Each row of a before or after table is a point. One or more steps were done to the points. Then noise was added and the rows were shuffled. The steps act on columns, c1 being the first. Write out the steps. A step turns or swaps two columns, mirrors them in a line or flattens them onto one, adds a multiple of one to another, or multiplies or shifts one. Angles are multiples of 10 degrees, from the lower column toward the higher: turns from -170 to 170, lines from 10 to 170 but not 90. Use the fewest steps. Two steps may share a column if one is a turn and the other turns, adds or multiplies; they go together, in the order done. Otherwise the lowest column goes first.
In the rows, zero is written as 128.

Before (13 x 2):
[[ 98  84]
 [ 66 134]
 [113 122]
 [121 160]
 [131 138]
 [135 115]
 [115 124]
 [127 148]
 [145 191]
 [ 90 114]
 [ 96 121]
 [ 84 106]
 [ 75  85]]
After (13 x 2):
[[131 169]
 [130 145]
 [104 195]
 [ 94 173]
 [155 185]
 [133 163]
 [147 125]
 [159 125]
 [112 127]
 [121 176]
 [179  90]
 [139 127]
 [133 141]]
Steps: turn c1 and c2 by -110 degrees

Before (9 x 6):
[[107 144 111 174  63 131]
 [110 147 158 166 101 135]
 [116 116 173 145 183  54]
 [171  87 127 124 142 149]
 [154  94 117 122  98 135]
 [ 85 127 140 118 118 150]
 [150 144 128 152 126 105]
 [ 65 140  92 134 129 137]
 [ 92 105 104 149 142 137]]
After (9 x 6):
[[ 93 129 107  67 153 170]
 [158 159 114  92 106 165]
 [ 82 136 141 140 128 181]
 [101  93 154  97 110 168]
 [148  99 127 118 134 134]
 [111  84 121  76  72 161]
 [117 125 169  85 194  86]
 [ 63 113  89 136 139 165]
 [169 158 129  89 152 183]]
Steps: turn c2 and c4 by 140 degrees; multiply c4 by 2; shift c5 by 10; shift c6 by 30

Before (8 x 11):
[[114  85 151 110 120 133 138 166 178 123 176]
 [110 101 161 143 174 132 114 146 126  94 174]
 [211 119 145 105 166  99 150 148 165 197  83]
 [ 81 114 142  99 179 159 116 118 172 104 173]
 [154  98  97  94 160 110 143 165 166 146 107]
 [ 88 135 125 152 153 148 126 144 118 143 181]
 [157 127 128 133 138 129 127 110 107 106 156]
 [ 97  86 186  83 125 122 133 169 133 140 140]]
After (8 x 11):
[[103 102  98 120 172 147 138 149 137  94 174]
 [124  68 107 153 114 141 134 170 100 122 175]
 [ 96  93 100 171 176 114 145 120  92 103 177]
 [165  88 165 150 149 122 155 165 102 147 104]
 [117  84  90 180 123 168 129 167 136 139 142]
 [157 136 126 113 138 122 130 109 147 109 158]
 [211 110 131 121 150 161 168 152  97 194  82]
 [ 83 139 120 122 153 113 138 144 129 145 180]]
Steps: mirror c1 and c4 in the line at 170 degrees; mirror c2 and c9 in the line at 170 degrees; turn c3 and c6 by 140 degrees; turn c5 and c7 by 30 degrees

Before (14 x 18):
[[108 119 105 130  89 128 133 120 134 108  97  46  89 133  96 133 122 122]
 [113 107 154 111 170  40 137  98 141 120  77 136  96 184 148 159 161 127]
 [143 175 167 118 171 144 119 191 150  91  76 154 146 108 149 150 158 130]
 [104  95 114 141 171 148 126 107 150 201 112 109 170 109 144  65 149 125]
 [ 98 102 120 138 109 129 157 104 120  90  87 136 128 110 117 149 159 151]
 [111 157 144 129 155 135 111 129 132 135 217 151  87 114 126 144 134 127]
 [166 221 151 111 129  91  79  98 144 164  98 148  85 106 146 123 112 125]
 [105  97 113  72 164 107 158 114 130  94  93  80 207 212 124 156  53 132]
 [151  89 141 127 152 153 151 155 124 107  95 149 130 106  52 137 155 122]
 [144  90 138 123 137 119 161 122 153  95 141 118 110 113 152 168 156 123]
 [114 122 139  79 146 115 120 112  82 193  76 154  91 137 149 113 160 166]
 [129  92 126 109 143 101  94 100  77 111 102 134  85 129 126 124 154 157]
 [146 183 110 139 157 116 152 122 130  96  84 116  89 110 138 166 141 168]
 [125 113 128 139 139 153 125 115 141  94  85 147  85 120 137 147  81 137]]
After (14 x 18):
[[164  50 183 122 150  91  98 144 106  83 147 149  83 107 145 123 113 127]
 [145 144  91 109 124 116 181 142 110 159 110 118 110 117 151 169 156 120]
 [114 123 117 191 175 116 141 123 107  61 156 154  89 138 150 114 163 165]
 [107 151 135 121 119 125 157 142 127 145 178  50  88 132  97 131 123 120]
 [104 161 112 100 170 151 147 123 125  51 113 106 168 108 144  66 149 125]
 [122 138 116 113 168 151 145 152 132 156 157 147  86 119 137 150  79 139]
 [130 152  99 182 155 102 113 160 135 132 138 136  86 130 128 123 155 155]
 [104 159 115 154 178 108 177 154  81 157 131  80 209 212 122 158  53 130]
 [110 120  94 126 193  38 159 160 109 124 139 135  97 185 147 158 157 127]
 [ 98 151 112 130 141 130 176 164 142 155 174 135 128 107 117 146 161 150]
 [146 106 183 120 180 114 173 146 137 155 143 116  89 108 138 168 140 169]
 [147 144  89 133 166 153 169 111 128 156 138 148 131 107  50 139 154 121]
 [110  99 139 124  93 133 133 125 126 120  41 150  86 114 125 144 136 130]
 [144  69 136 114 198 144 137  82 109 185 140 154 146 107 148 151 156 130]]
Steps: turn c2 and c3 by 130 degrees; turn c4 and c9 by 120 degrees; mirror c5 and c11 in the line at 160 degrees; shift c7 by 20; turn c8 and c10 by 160 degrees
